Each row of a before or after table is a point. The points were changed in one or more steps. Then noise was added and the rows were shuffled. The steps act on columns, c1 being the first. What was done? A step turns or swaps two columns, mirrors them in a line or flattens them onto one, adds a multiple of one to another, or multiplies or shifts one. Angles are multiples of 10 degrees, from the lower column toward the higher: turns from -170 to 170, lines from 10 to 170 but not 90. Use the fewest steps. Two steps may share a column if one is a turn and the other turns, adds or multiplies; they go together, in the order done. Otherwise the lowest column goes first.

Before (11 x 3):
[[-23  40 -13]
 [ 11  -8  -2]
 [  8 -28 -11]
 [ 24  27  19]
 [ -6  13  12]
 [  1   6  -2]
 [  2  31   9]
 [ 10 -26  -8]
 [ 11  35 -12]
 [ 38 -10  21]
 [ 44 -40 -10]]
After:
[[-13 -24  -8]
 [  7  13  11]
 [  0 -13  -3]
 [ -2 -59 -10]
 [ 35  -1  19]
 [-15 -25 -11]
 [  6   2  -1]
 [ 26  20  10]
 [ 17 -35  21]
 [ 16  43 -14]
 [ 34  13 -12]]
Steps: turn c1 and c2 by -50 degrees

Before (14 x 6):
[[  2  11 -35 -13  18  53]
 [ 25 -55 -29 -33 -46 -17]
 [ -8  30  39  16  21 -34]
 [ 20  -6 -32 -46  32  29]
 [-10  28 -36 -39  39  30]
 [-16   4   9  42  42 -20]
 [ 10  22  15  26  25  -4]
 [  1  22  20  16   8 -15]
 [  2  33 -12  29   3 -24]
 [  8 -26 -50  -2 -22 -12]
 [-16 -34 -20 -34 -43   3]
 [-13  13  -2  -8  29 -20]
 [  9 -17 -18 -18 -12 -17]
 [  0  30   8   0  12 -17]]
After:
[[  9  21 -19  16 -13 -17]
 [  2  -8 -36  16  19  53]
 [  0 -23  20 -12   8 -14]
 [ -8 -20 -36  42  39  29]
 [  8  25 -51  -3 -21 -13]
 [-13 -11  -2  10  28 -20]
 [-16 -12   9 -40  42 -20]
 [ -9 -33  40 -12  22 -34]
 [ 10 -26  15 -23  25  -4]
 [ 20  14 -32  45  32  29]
 [-16  40 -19  30 -41   3]
 [ 23  61 -28  24 -45 -17]
 [  1 -38 -13 -23   1 -23]
 [ -1 -30   9   4  11 -18]]
Steps: turn c2 and c4 by 170 degrees

Before (8 x 9):
[[-22   8   9  -9   4  25  56  25  -9]
 [ 31  -3  38 -43 -15  19 -46 -26 -17]
 [ 48 -14  19 -11 -51   7 -23 -12 -12]
 [ 26 -36  11 -10  11  13 -16   9 -30]
 [-50 -31   3 -21   7 -11  57  12 -19]
 [ 30  -8  33 -26  -7 -27 -27  24 -54]
 [  0  -4  15   4 -18   3 -37  -1 -38]
 [-40  -4 -43 -49  32 -12  19  30  12]]
After, 8 rows:
[[  1   3  14   3 -18   5 -49  -4  23]
 [ 47   7  21  -9 -54   4 -19 -12  18]
 [ 30  -6  37 -25 -10 -25 -59  24  10]
 [ 31   3  38 -40 -18  20 -32 -29  38]
 [-24   3   9  -9   4  25  10  25 -54]
 [-41 -14 -42 -49  28 -11  18  30 -15]
 [ 26 -38  10 -10  -4  13 -34  10   4]
 [-47 -32   6 -16  -4 -14   3  15 -61]]
Steps: turn c2 and c5 by 20 degrees; turn c7 and c9 by -70 degrees

Before, 8 rows:
[[  0 -36  27  29  13  -3  -7  35 -47  12  -9  42]
 [  2  39 -20   0  23 -39  11   6 -10 -24 -40  35]
 [ 30 -33  46  38 -48  -7  16  34   7   4 -42   4]
 [ 23 -13 -33  38   0  25  37  40   8  13  42 -44]
 [  5 -12 -21 -16  -5  19 -16  16 -17 -13 -13  -9]
 [-21 -21   0  42   6 -13  46 -24  11  28 -24 -25]
 [ 21  35  48 -26  10  41  26  13 -35 -13   1 -11]
 [ 15  14  46 -25 -46 -37 -26 -15 -33 -27 -40 -11]]
After:
[[  4  38 -19   1  25 -42 -29   8 -23 -27  -5 -26]
 [  0 -32  24  29  10  -2 -14  37  24  14  60 -39]
 [-20 -23   2  44   8 -14 -26 -24 -24  29  46  47]
 [ 20 -14 -34  38   1  24  -9  43  24  14 -13  58]
 [  5 -12 -20 -16  -3  18  22  15   3 -12  -2  -1]
 [ 21  34  48 -27  11  41 -18   6  21 -11   5  24]
 [ 17  15  45 -26 -43 -33  30 -12  -9 -27  12  -1]
 [ 31 -34  45  37 -49  -6 -18  35 -35   5  26   4]]
Steps: turn c7 and c12 by 150 degrees; turn c9 and c11 by -130 degrees; add 1.5 times c10 to c11

Before:
[[ 31  40  -6  -1 -25  -8   7   6  19 -10  -6 -26  17  31  -3  15  25 -11]
 [ 25 -17  -6 -14  12  31  -4 -12 -11 -18  18 -12  18  33 -14 -25 -33  26]
 [ 19  31  26  31 -58  21 -14 -43  22  10   2  -7   9   0 -12   2  53 -24]
 [-21  33  -2  23   1 -22  30  17   1   6  -1  22 -26   2 -17 -12  30   6]
 [-33  46   1  16 -19  -1   8  -2  13  -7 -14 -13  15  21  -5   9  -7  -5]
 [ -7 -24  11  27 -27  43  10   5   7   8  14  17  32  28  -6  27   7  10]
 [ 23   3 -22  -7 -60  -1  27   6 -10  21  17 -14   2  20 -20 -25  16  -5]
 [ -1   4   5 -34   2  15   4  -5  37  -6 -18 -40  25   1  -7 -14 -19   6]
 [  7 -12 -17  -6 -34  -5  24  19   9  15  13  41  10  16   4 -11  11 -28]
 [  2 -11  22  13   1 -16  37  -3 -25  24 -12 -14  39  10  -6  -1  -3   2]
 [ 15  -7  58  -1 -38  13  41 -31 -13  10  -1   0   6  41  25 -26  22 -13]
 [  4   4 -13  26   9  31 -12  21  17  19  10  18 -13  -8  46  20  -5  14]]
After:
[[  3 -13  22  13   2   8  37  -2 -26  49  -4 -16   8  11  -5  -1 -12   3]
 [ 14  -6  58  -3 -38  11  42 -31 -12  19  23   1  10  42  24 -24  -1 -14]
 [-32  46   2  17 -20   5   7  -2  12 -15  -7 -13   5  21  -5   8 -14  -5]
 [ 18  30  26  32 -58  17 -13 -42  23  19  53  -8  14   1 -12   3   1 -26]
 [  5   3 -12  25   9  13 -12  21  18  39  -3  19  10  -8  44  19   8  15]
 [  7 -12 -17  -5 -34   2  25  18   8  29  11  39   3  16   4 -12  13 -28]
 [ -1   3   5 -34   3  21   5  -5  36 -12 -18 -41  18   1  -8 -13 -17   6]
 [ 24   3 -24  -6 -61   2  26   7 -10  41  15 -14  -1  21 -19 -27  18  -6]
 [ -7 -25  11  25 -27  41  10   3   7  16   6  17  35  27  -6  28  15  11]
 [-21  32  -3  23   0 -26  31  18   1  13  31  21 -20   2 -17 -12   0   6]
 [ 24 -17  -6 -13  12  27  -6 -12 -11 -34 -34 -11  22  33 -14 -25  17  26]
 [ 31  41  -5   0 -24   3   7   6  19 -21  24 -27   2  30  -4  16  -7 -11]]
Steps: flatten c6 and c13 onto the line at 40 degrees; multiply c10 by 2; swap c11 and c17

Before, 14 rows:
[[-20   1 -21  22  16  19  -9  25  30 -18  26  19 -23  19 -30  -6   5   4
   43 -11  -2  13  -6  -2  13  31  31 -19 -22  14  15  37]
 [  5  -3   8  20  -4 -28 -21  21 -22 -14 -16  11  -4 -42   1  14   9   1
   44  15  37   5   4  -6  12  30  11 -10  -1  -6  33  13]
 [-12 -20  -4  -8 -25  -2 -25  25  -4 -14  22 -12  29   5   3  28 -36  31
  -12  23  -5 -20  -7   5  19  29   3 -23   3   5  28 -12]
 [ 14  -1   9 -31 -16  31 -10   3  -6  33 -16   1  14   4  -1  13  22 -13
  -11  15  28  13   4  -1 -26  -7  40 -12   9   0   8  -5]
 [-16  21  23  -1  -8 -15 -17  -9  33  -8   2  17 -20 -20   2 -28 -10 -20
   -9 -23  30  -1  39  -1  -4  -1  36  -1  11 -18 -12  -5]
 [ -3 -34   6  21   1   7  10  27  28  -1   7  -3   7  17   5   2   4  -5
   11  -3  36   0  32  42  14  30   0  27 -34 -16  21  12]
 [-22  -1  18 -24 -44  12  32  19 -13  37  36 -10   8 -34   1 -21  27   3
    0  10 -10 -16  -6   9  13 -19  23 -13 -20 -23 -12  17]
 [-19 -30  24 -33  11   3  26  13   0  18 -11   9 -10  -4  13  23 -27 -24
  -13   7  16  12   4  -9 -15  -5  12 -11   7 -12  10 -23]
 [ 10  -8  18  -3 -27   5 -16   3   1  34 -19  -5  12 -35   7 -14  -5 -24
   -7  12   8 -20  34  35 -17  -1  35 -27  13  -6  -4  27]
 [ 14 -10 -21  -5 -12   4 -29  13  27  37  34   2 -26 -16   8 -27   8  -8
   -5   2  -7  -1 -15  25  -6   7  -3  -7 -33  19 -12 -17]
 [-25 -14   3  -8  12  16  -2  21 -10  -7  15  40   5 -21  -9   4 -35   1
   27  16  15   6  -7  46  -9  15  11  16 -21   9   5  25]
 [  3  25   4  -1   6  11  -2   1  -5  34  23 -16 -17  11 -31   0  22  38
   16   5  37 -22 -11  26  18 -27  33 -25   0   1 -14  22]
 [ -1  12 -22  20 -16 -15  27  -9 -15  21  31 -13  29 -38 -18  -6  -8   8
   12  11  23 -14  34   3  26 -14 -22 -16   4   7   1 -25]
 [-24 -28 -14  -1 -35 -22   5 -34 -10 -17  26  -3  -3  18 -28 -22   9  -1
  -15  -5  18  13  13  -3  19 -19 -19  12 -46  30  28 -23]]
After:
[[-19   1  -9  22 -11  19 -20 -12  31 -31  25  19 -24  18 -30  -6   5   3
  -33 -11  -2  12  -6  -2  13  31  32 -19  35  14  14  37]
 [ 13 -10 -28  -5  33   4 -20 -20  27  14  34   2 -26 -16   9 -27   8  -8
   16   2  -7  -1 -15  25  -6   7  -3  -7  29  19 -13 -16]
 [ 10  -9 -16  -3  39   5  18  -4   1  20 -19  -5  13 -35   7 -14  -5 -23
    2  12   8 -20  34  35 -17  -1  35 -27 -14  -6  -4  27]
 [ 14  -1 -10 -31  30  31   9 -11  -6  18 -16   1  14   3  -1  13  21 -12
    7  16  27  13   4  -2 -26  -7  40 -12 -13   0   8  -5]
 [-12 -20 -25  -8  23  -2  -4  12  -4 -28  22 -12  29   5   3  28 -36  31
   10  23  -5 -20  -7   6  19  29   3 -24  -6   5  27 -12]
 [-18 -30  26 -34   6   3  24 -24   0   2 -11   9 -10  -4  13  23 -27 -24
    9   7  16  12   4  -9 -15  -5  12 -11 -11 -12  10 -22]
 [ -3 -34  10  21  10   7   6 -13  28 -20   7  -3   7  16   5   3   4  -5
    2  -3  36   0  32  41  14  30   0  27  35 -15  21  12]
 [  4  25  -2  -1  13  11   3 -25  -5  21  24 -16 -18  10 -30   0  22  38
  -15   5  36 -21 -11  26  18 -27  33 -25   6   1 -14  22]
 [ -1  12  27  20  19 -16 -23   2 -15  21  31 -13  29 -39 -17  -6  -8   9
  -12  12  23 -13  34   3  26 -14 -22 -16   0   6   1 -25]
 [-24 -28   6  -1   4 -22 -14  49 -10  15  26  -3  -3  18 -28 -23   9  -1
   30  -5  18  14  13  -3  18 -19 -19  12  38  30  28 -23]
 [  6  -3 -21  20   5 -27   9   1 -22 -25 -16  11  -4 -42   1  14   8   1
  -41  15  37   5   5  -6  12  30  11 -10  15  -6  33  13]
 [-22  -1  32 -24  60  12  18  -3 -13   9  36 -10   8 -34   0 -21  28   2
    7  10 -10 -16  -6   9  13 -19  23 -13  19 -22 -12  17]
 [-25 -14  -2  -8  -4  16   3 -14 -10 -20  14  40   5 -21  -8   5 -35   1
  -19  16  15   6  -7  46  -9  15  11  15  29   9   5  25]
 [-15  21 -16  -2  -2 -15  22  14  33   2   2  17 -20 -20   2 -28 -10 -20
    4 -23  30   0  39  -1  -4  -1  36   0 -14 -18 -12  -5]]
Steps: swap c3 and c7; turn c8 and c10 by -50 degrees; turn c5 and c8 by -140 degrees; turn c19 and c29 by 160 degrees

Before, 8 rows:
[[ -9  19  14 -12   3 -19  16  34  14  21  -4  13 -20  12  -8  -2  -6  24
   -9  -3  -1 -15  -9  35  -2  -1   2   8  27 -12  -2 -20  20  22   6  -9
   -3  26  -9  29  -6   4  13 -17  -6 -14  21 -19   0  12  30  -9  10   8
   14  10  -9   6   5   6 -10  -9 -13   9]
 [-27  10 -26  -2 -12  21   7   9  -3  -6 -10  -1  10  24  20  -3   7  15
   10  10  12 -14   6  22   5  10 -25  -4 -23  -6  -2  -2  -1   7  18  -2
   -7   4  19 -15 -17   6  -3   1  29   0   4   2   5 -19 -17   4 -12   4
   -9  20  -9  19  -3  14  -9   8   9  22]
 [ -6  -9  17   0 -11 -19   0  -5  15 -13 -23  -8  11   9   7  -9 -10   1
    6  11  15   3   7 -36 -19  -6  -5  -4   3 -14  18  -7   4 -24   0  17
   14  16 -23   9  14 -32  -7   7  -1   6  -4   5 -12  23 -19   8  -2  11
    3   6  -6   8  14 -22  10  11   7  30]
 [ -6   1  26  -3   8   5  18  -3   6  -9  -7 -21   1 -10   4 -11  23   0
   11  18  11   6  -3 -36   4  -6 -12  11   6   8   8  12  14 -43  -9  39
    7  -1 -15  10   8 -10  -9   6 -19   3 -16   6   8  -1  -3 -11 -16  21
  -10 -12  -8 -13  23 -26  12   5  -5  16]
 [-16  16  14  -6  16 -18  25  29  14  26   1  36 -16  -5  -5  -9 -17  10
   -9  -2  -2   0   7  19  -1  19  -6   8   9  -8  -2 -11  11  37  16 -14
   -5  10  28   6   6  -5  12  -4 -18 -17   4 -19  13 -12   1 -18   1   8
   -7   7   2   6   0   9  -4  -7 -19   5]
 [-12 -12  30  11  10 -20 -17  -5   1   6 -14 -16  18 -16  -3 -14  23   4
   24  -2  19  10  19 -24   2  -9 -11 -11   1 -16   9  -4   6 -36  -7  34
   14  17 -30 -16   7 -22  -5  -5 -16  13 -24   0   2  17 -13  -6 -30  19
   -2   3   3   3  13 -13  11  -1  12   7]
 [-21   8 -35   0   4  20 -14   7  13 -14 -11   4  -1  25  16  -1 -10  17
    4   7   3 -12  -8  17  29   5  -5  -7 -27   3 -18   9  -7   8  26  10
    4 -14  38 -18 -34  -3   7  -1  45  -3 -22   1  -1 -17   2   0  -3   6
   -8  15   2   3  -3 -10 -21   9  21  -3]
 [-30  20   6 -13   7 -10  29  -7  24  13   4  10  -4 -11 -18   6 -27   2
   -6  -4  -4  -2  -9  25   2  -6  10  -4  18   0   8  -3   7   5   5 -24
  -11   1  13  21  10   6   7  -7 -32   7  15  -5  19  13  11   6  12  -5
    0  -6  -9   6  -5  -8   4 -20  -6   3]]
After, 8 rows:
[[ -6   0  25  -3   8   5  20  -3   6  -9  -8  13   1 -10   4 -10  22   0
   10  17  11   6  -2 -36   4 -18 -13  11   6   8   7  11  14 -44  -9  39
    6  -2 -15  10   9 -10  -9   6 -18   4 -16   5   9  -2  -4 -10 -17  22
  -11 -12  -9 -13  23 -25  12   7  -4  32]
 [-17  16  14  -5  17 -18  25  29  14  25   0 -30 -16  -6  -6 -10 -18  10
   -8  -2  -1   1   7  18  -2  26  -6   8   9  -9  -2 -11  11  37  16 -13
   -5  10  28   6   6  -4  12  -4 -18 -17   4 -20  13 -11   2 -18   0   7
   -7   7   3   7   0   9  -4  -8 -19  12]
 [ -5  -9  17   1 -11 -18   0  -5  16 -12 -23   9  10   9   7  -9 -10   1
    6  12  14   2   7 -36 -18  -7  -5  -4   3 -14  18  -7   4 -23   0  17
   14  17 -22  10  14 -31  -6   5  -2   5  -4   6 -11  22 -18   7  -2  12
    3   5  -6   9  14 -22  10  10   7  61]
 [-22   7 -35  -1   4  20 -14   7  13 -15 -11  -6  -1  26  16  -2 -10  17
    5   7   3 -13  -7  18  28   3  -5  -7 -26   3 -17  10  -6   7  27  10
    5 -14  38 -19 -34  -3   8  -1  44  -3 -21   1  -1 -16   2   0  -3   7
   -9  15   2   3  -3 -11 -21   8  21  -6]
 [-26  11 -26  -2 -12  20   7   9  -3  -6  -8 -10   9  23  21  -2   7  15
   10   9  13 -16   7  21   5  -5 -26  -3 -23  -5  -2  -2   0   7  18  -4
   -7   4  19 -15 -17   6  -2   0  29   0   5   3   5 -19 -16   4 -10   4
   -9  19  -9  19  -3  14  -9   9   9  45]
 [-12 -12  30  12  10 -21 -17  -6   2   6 -14  14  18 -17  -3 -13  23   3
   23  -3  18  10  19 -24   1 -11 -11 -10   1 -15  10  -3   6 -36  -7  34
   14  17 -30 -16   6 -21  -6  -6 -16  13 -23   1   1  18 -13  -6 -31  19
   -3   3   3   3  13 -14  12   0  12  14]
 [-10  20  14 -12   3 -19  16  34  14  20  -4  -3 -19  12  -7  -2  -6  25
   -9  -3  -1 -15  -9  37  -1  13   2   8  28 -12  -1 -19  21  21   6  -8
   -3  25  -9  30  -5   5  14 -18  -6 -13  21 -19   1  13  31  -9  11   8
   15  11  -8   6   5   6 -10  -9 -12  18]
 [-30  20   5 -13   7 -10  28  -8  24  13   4   1  -3 -11 -18   6 -27   1
   -5  -4  -4  -1  -9  24   2  12  10  -3  17   0   9  -3   7   5   5 -24
  -11   0  12  21  10   6   8  -8 -32   7  15  -4  19  12  10   6  13  -4
    1  -7  -9   6  -6  -8   4 -21  -6   7]]
Steps: turn c12 and c26 by 110 degrees; multiply c64 by 2

Before:
[[ 25 -11  25   9   2 -20  50 -17  29 -17  -6 -18 -18 -31  12  17  26 -40
   -8 -10 -21   4 -17 -28   1  22 -18  18  -4  -8  -4   7 -10   6   3   7
    0  -4  40  19  -1  44   0  19 -16 -21  -9  -1  -2  20 -12  -2 -13  45
   -3 -11   9 -21   7 -15   6  14  12  -4]
 [-19   4  -7  32  22   8  10  27 -24 -15  11  -9 -14 -14 -21  47 -28 -26
   11   6  -7 -30  23   9 -15  24  21  41  21  16  -8   8   2  -7 -16  -1
   13  36   8 -11 -17  11  16 -19  16   6 -18 -17  26  -1  39  34 -12  -1
  -19  19  -8   4 -13  10   5  13  -5 -13]
 [-15   6  -4 -10   3   1   9 -10 -31  -2  -5 -14  11   4  18 -19  19  11
  -23  -3  24   6 -17  20  -6  24 -31   8 -18 -22   1  19  24   4  16 -15
  -20 -24   2 -22  38  -1  -2 -22  -6  26 -23  26 -17 -19 -25  11 -24 -33
   -6   2   4 -12   6   7   7  -7  15 -26]
 [ -6 -24 -10  45  15   7 -21  -5   8  16   5  26  -1  -3  20  27  -7   9
   -1  -4 -34  -4 -16  38   0   8  12  37  10 -12  11 -21 -38   9  -7  27
    2  -1  -7  -3   7  11  14 -17  -7  16   5  24   4 -30 -32  16  22  43
   16 -10  27  -4 -13 -23 -23 -32   2  -6]
 [ 14   5  -4   0   0  28  -1  -7   9 -22  24 -12  45 -38  -4  -9   6  -8
   13  -5  19   8 -13 -13 -33   2 -13  19  43  22  42   1   1 -16 -23 -14
   20 -13 -11   4  10 -32 -22  21  15  20 -13  18   1   2  -3  17   0  18
    4  19   3 -32 -11 -42  -4  -8  18 -21]
 [-12  -3   3  10   5 -36 -11   1 -14   5   2 -26   0  52  -1 -17   4  24
  -18  16  20   0  20  -9 -14  29 -56  -8   5  29   5  37  19  -2  -9   5
   10   0   5  23  -8  -6   4  -3  12  23  -7   9  15   7   5   7 -13  22
    8   6 -22  -3   3  58  -1 -22  17 -26]
 [-26   2 -14  -2 -11   3   4 -11 -13  -6   1  21  12 -60   7   4 -26 -12
    2  -2  30  20  20  34  -5  -6   5  10  -2  -4   9  13   7 -35   6   5
   -9  15  19  -3  -8 -26  -8  -9   1  34 -29 -15  18   9  20   5  26   3
  -18 -16  10  -8 -20   0  21 -35  19  10]
 [ 10  16  -3  15 -11 -42  15  -1   8 -19 -15 -13  12 -15  25  -9  -1   7
   13   9   4  11  15   7 -13 -29   6  13 -14  24 -20  41   1  31 -12  -9
   19  25 -13  10  -8 -21 -17 -10 -12   2   1 -25  23 -11  11  -4  -7  30
   15  -3  17 -34  -6 -17   9 -14  18 -27]
 [-21 -21 -11  17 -25 -22 -19  11   9  17   5  -6   7  11  22 -18  -1 -31
   -4  12  31   8   2  -7 -19   0   5  27 -15  25   9  27   2  28   4 -17
   -2 -40  -2   8 -33  -6  -8  -3  12   4   1  10  14 -10   9 -34 -31  -1
  -10   6 -22  -3 -17 -46  17  -3   4  12]]
After (9 x 64):
[[  6  17  15  14 -10 -43  15  -1   7 -19 -15 -13  13 -16  25  -5  -2   7
   -1  10   5  10  17   7 -13 -29   6  12 -13  26 -19  42   0  31 -12 -10
   20  24 -14   9  -7 -20 -18 -13 -13   3   2 -28  -8 -11  12  -4  -6  31
   15  -4  16 -35  -7 -18   9 -15  17 -21]
 [-25   2 -17  -2  -9   5   6 -13 -12  -7   1  21  12 -60   9  15 -24 -13
   -6  -2  30  21  26  33  -3  -6   5  10  -1  -5   8  13   7 -36   5   7
   -8  15  20  -3  -8 -26  -8  -8   3  33 -30 -12 -11   9  19   4  25   1
  -16 -17  10  -7 -19  -1  21 -36  19   0]
 [-12  -4  19  10   6 -35 -12   0 -14   4   4 -27  -1  52  -1 -14   4  24
  -10  16  18   2  28  -8 -15  31 -56  -9   3  28   3  37  19  -1  -8   4
   10   0   6  23  -8  -6   5  -3  13  23  -3  15 -15   5   4   9 -11  21
    9   7 -21  -4   3  56   0 -22  17 -19]
 [ -7 -26  -5  45  16   7 -21  -5   9  17   3  26  -1  -2  19  39  -9  10
   10  -3 -33  -4 -22  40   1   7  13  38  11 -12  12 -23 -39  11  -5  26
    0  -1  -8  -5   8   9  14 -17  -7  16   6  22 -27 -28 -35  15  23  42
   16 -10  27  -4 -14 -25 -24 -32   1 -10]
 [ 25 -10  22   7   2 -20  49 -17  30 -18  -8 -18 -21 -30  12  14  26 -41
   -7 -10 -22   5 -22 -27   0  23 -19  18  -5  -9  -6   9 -10   6   2   6
    1  -4  42  19  -1  44  -1  17 -16 -22  -8   4 -31  20 -12  -4 -14  44
   -6 -10  12 -22   7 -15   5  12  14  14]
 [-19   4   2  33  22   8  11  27 -25 -14  11  -7 -14 -12 -21  42 -29 -26
    1   8  -5 -30  31   8 -14  25  22  41  20  15 -10   8   1  -6 -18  -1
   11  36   7 -10 -16   9  16 -19  16   6 -18 -21  -3  -1  39  33 -13   0
  -18  18  -7   3 -14   9   2  13  -5 -16]
 [-22 -20 -16  19 -25 -22 -19  12  10  16   5  -7   8  10  21 -17  -1 -31
    2  10  31  10   3  -5 -18  -1   6  29 -13  24   8  25   3  29   4 -17
   -2 -39  -2  10 -33  -7  -8  -2  13   3   0  11 -16 -10  11 -35 -31  -3
   -8   6 -20  -4 -17 -45  17  -3   4   3]
 [-16   5  14 -11   2  -1  10 -10 -31  -4  -5 -15  10   6  18 -16  19  11
   -9  -2  24   7 -22  20  -6  23 -33   9 -18 -21   2  19  23   4  16 -15
  -20 -26   2 -20  36  -3  -2 -22  -6  26 -23  35 -47 -18 -25  10 -21 -33
   -6   4   3 -15   6   7   7  -9  16 -22]
 [ 15   4  10   0   1  28   0  -6   7 -21  22 -13  42 -37  -4  -6   6  -7
   19  -6  17   8 -17 -11 -34   1 -14  18  43  21  41   0   2 -16 -22 -13
   19 -13 -10   4  11 -33 -20  21  17  22 -12   7 -29   1  -3  18   0  18
    4  19   2 -34 -13 -41  -4  -8  18 -18]]
Steps: turn c3 and c64 by 40 degrees; add -0.3 times c62 to c16; turn c19 and c48 by -30 degrees; multiply c23 by 1.3; shift c49 by -30
